Each row of a before or after table is a point. One or more steps were done to the points. Then noise was added and the rows were shuffled. The steps act on columns, c1 being the first. Write out the steps. A step turns or swaps two columns, mirrors them in a line or flattens them onto one, adds a multiple of one to another, or multiplies or shifts one. Angles are multiples of 10 degrees, from the lower column toward the higher: turns from -170 to 170, lines from 10 to 170 but not 90. Use the fewest steps. Two steps may share a column if one is a turn and the other turns, adds or multiplies; they go together, in the order done. Otherwise the lowest column goes first.
In the rows, zero is written as 128.

Before (9 x 3)
[[211 153 109]
 [110 152  38]
 [122  94 145]
 [111 144 151]
 [123 149 151]
 [114 104 121]
 [117 155 143]
 [123 148 148]
 [178 140 148]]
After (9 x 3)
[[116 104  41]
 [121 152 125]
 [120 102 144]
 [125 106 154]
 [119 111 151]
 [124 107 150]
 [190 101 110]
 [122 164 144]
 [164 115 148]]
Steps: multiply c1 by 0.7; multiply c2 by -1

Before (10 x 8)
[[120 134 129 119 103 164 136 182]
 [127  86 144 125 129 114 127 130]
 [114 134 123 153 186  70 135  97]
 [158 129  81 133  80 129 113 161]
 [ 98 153 162 150 132  95 120  81]
 [128 166 120 103 104 149 102 192]
 [ 60 122 121 127 153  80 148  72]
 [150 139 130  72  83 116 135 173]
 [133 179 134 134 110 145 169 150]
 [128 109 117 114 170 137 118  68]]
After (10 x 8)
[[153 107 102 119 183 112  78  99]
 [147  96 141  99 132 110 109  81]
 [136  84 142 131 114 173 147 150]
 [120 131 157 120 106 150 161 180]
 [102 100 153 130 101 108 168 189]
 [126 116  94  62 159 131  78  72]
 [ 76 114 157 150  84 132 119 173]
 [125 162 142 125 127 118  99 129]
 [133 133 101 158  84 115 134 161]
 [114 147  85 129 168 122 130  72]]
Steps: swap c1 and c4; turn c6 and c7 by -70 degrees; turn c2 and c7 by 160 degrees; add 0.5 times c8 to c3

Before (13 x 11)
[[121 136 168 118 156 147 130 175 165  86 149]
 [120 151 126 158 126 132  93 140  94 153 153]
 [149  81 141 166 176 109 124 117  82  72 182]
 [186 112 168 132 104 103 122 111  92  61 105]
 [206 111 132 111 124 147 109 101 145 170 141]
 [154  95 171 127 110 124 139 110 103 138 170]
 [105 117 116 125 104 147 152 130 114 120 153]
 [168 127 132 159  88 118  95 132 147 145 152]
 [202  78 150  83 166 149 136 179 161 145 143]
 [154 127 151  98  75  99 116 135 129 152 138]
 [192 127 138 116 133 126 127 141 136 124 192]
 [112 143 134 147 146 119 171 136 133 102 106]
 [126  73 125  92 188 129 151 109 126 116 141]]
After (13 x 11)
[[117 116 145 141  90 148 151 147 116 139 146]
 [171 126 167 117 134 133 126  76 124 120 175]
 [164 136 198 137 171 154 130 157 102  79 144]
 [152 126 163 144  65  99  95  95 153 114 147]
 [143 111 160 130 123 158 109  47 173 126 139]
 [128  81 171 140 205  85 125 103  60 153 164]
 [144 113 198 111  88 101 122  70  53 140 111]
 [128 145 164 133 157 109 171 148 104 113 112]
 [209  77 179 111 191 178 136  88 156 103 139]
 [146 127 179  81  41 119 118 110 151 134 135]
 [135 152 157 153 124 112  95 142 139 168 144]
 [109  74 156 101 224 153 151 121 114 124 137]
 [125  95 200 124 101 124 140  98 129 155 158]]
Steps: turn c1 and c8 by -60 degrees; shift c3 by 30; multiply c6 by 1.3; turn c4 and c6 by -40 degrees; multiply c5 by 1.6; turn c9 and c10 by -70 degrees; multiply c11 by 0.7

Before (12 x 14)
[[137 130 143 138 136 121 161  83 149 148  98 132 150 155]
 [109  94 131  87 109 119 108 156 106 160 112 128 144 199]
 [ 87 120 109 105  85 146  97 172 130 115 111 107 140 147]
 [191 155 149 119 118 133 118 143 132 128  98 123 161 120]
 [113  79 119  80  98 159  74 131 127 124 128 100 142 193]
 [143 126 160 100 105 142 166 102 140 163 113 128  87 174]
 [ 92 153 191 138  72 196 159  88  68 162 134 131 135 129]
 [ 84  79 150 115 107 189 136 173 111 134 142  97 165 141]
 [133 138 171 118 155 143 125 113 118 127  91 140 115 150]
 [151 180 184 126 144 106 141 114 143 132 133  99 155 113]
 [179 158 182 146 119  89 149 135 136  75  97  91 165 125]
 [ 99 103 105  68 108 158 131 160  96 111 114  73 167 154]]
After (12 x 14)
[[110 133 102 127  99 161  76  82 126 126 128 115 181 213]
 [110 139 132  97 110 120 107  90 103 161 112 125 164 218]
 [139 150 137 173 138 117 161 141 149 148  99 120 132 164]
 [ 92 140 169 165  73 196 157 139  68 161 135  82 103 129]
 [179 168 137 120 119  88 150 149 134  78  96  61 106 122]
 [189 164 136 114 118 134 117 120 134 125  99 110 108 118]
 [ 83 153 119  81 108 188 138 114 111 134 143  92 184 146]
 [ 99 162  72  99 106 156 132  69  97 109 114 110 158 163]
 [150 165 140 143 145 108 143 123 147 135 133  66  78 105]
 [146  85 149 154 105 143 166  99 139 163 114 101 125 189]
 [133 123 170 146 153 145 125 120 118 126  93 104 115 157]
 [ 88 139 100  85  85 145  96 105 128 112 112 127 135 152]]
Steps: turn c2 and c13 by -80 degrees; turn c3 and c12 by -50 degrees; turn c4 and c8 by 90 degrees; multiply c14 by 1.3

Before (8 x 24)
[[139 130 151 134 147 120  73 153 192 159 102 152 120 182  83 158  89 134
  163 111 199 122  83  95]
 [103 140 101  98  82 154 159 143 169  93 140 124 156 129 141 156 101 136
  112 119 157  82 104 160]
 [145 102  91 114 120 135 134  79 116 169 162 169 135 130  94  82 140 112
  178 140 124 130 159 113]
 [180 127 170 140 130 156 130 153 195 153 102 157 163 131  98 188  91 153
  121 168 154  69 115 165]
 [145 156 115 130 120 149 167 137 169  67 131 135  93 104 161 158 114 135
  102  84 148 112 117 171]
 [159 153 126 133 142 136 158 167 159 103 117 119 149  99 143 177  85 121
   86 135 187 113 122 160]
 [ 89 131  57  85  65  96  89 105 119 152 166 142  87 182 121 135 119 107
  109  82 145  84 136 116]
 [141  59  88 109 127 129 136 100 141 142 166 189 126 130  81  92 116  79
  161 108 134 117 177 120]]
After (8 x 24)
[[129 106 139 113 119 136 135  79 153 135 163 168 135 130  78  82 138 151
  178 141 134 131 158 114]
 [121 143 156 129 119 149 167 136  97 113 129 135  92 105 195 159 114 134
  100  85 125 113 121 171]
 [139  53 166 107 125 129 137  99 141 111 166 187 124 130  92  92 117 174
  162 108 136 119 176 119]
 [123 125 173 134 148 119  72 153  83 111 101 153 119 182  74 159  87 131
  162 111 122 122  96  95]
 [119 156 166 132 143 137 157 167 119 121 116 119 150  98 155 178  87 153
   86 135 130 113 131 159]
 [105 139 140 140 130 157 130 152  52 116 102 158 162 131  86 188  90 142
  119 168 128  66 120 164]
 [135 136 123  97  82 154 160 144  70 127 140 125 157 130 174 154 102 106
  113 119 124  84 110 160]
 [146 118 104  85  64  96  89 104 123 155 167 142  88 184 119 135 119 119
  110  82 130  85 141 114]]
Steps: turn c1 and c18 by 140 degrees; multiply c1 by 0.4; add 0.3 times c20 to c2; add -1.5 times c5 to c3; turn c3 and c9 by -140 degrees; add -0.5 times c4 to c15; turn c10 and c15 by -50 degrees; flatten c21 and c23 onto the line at 80 degrees
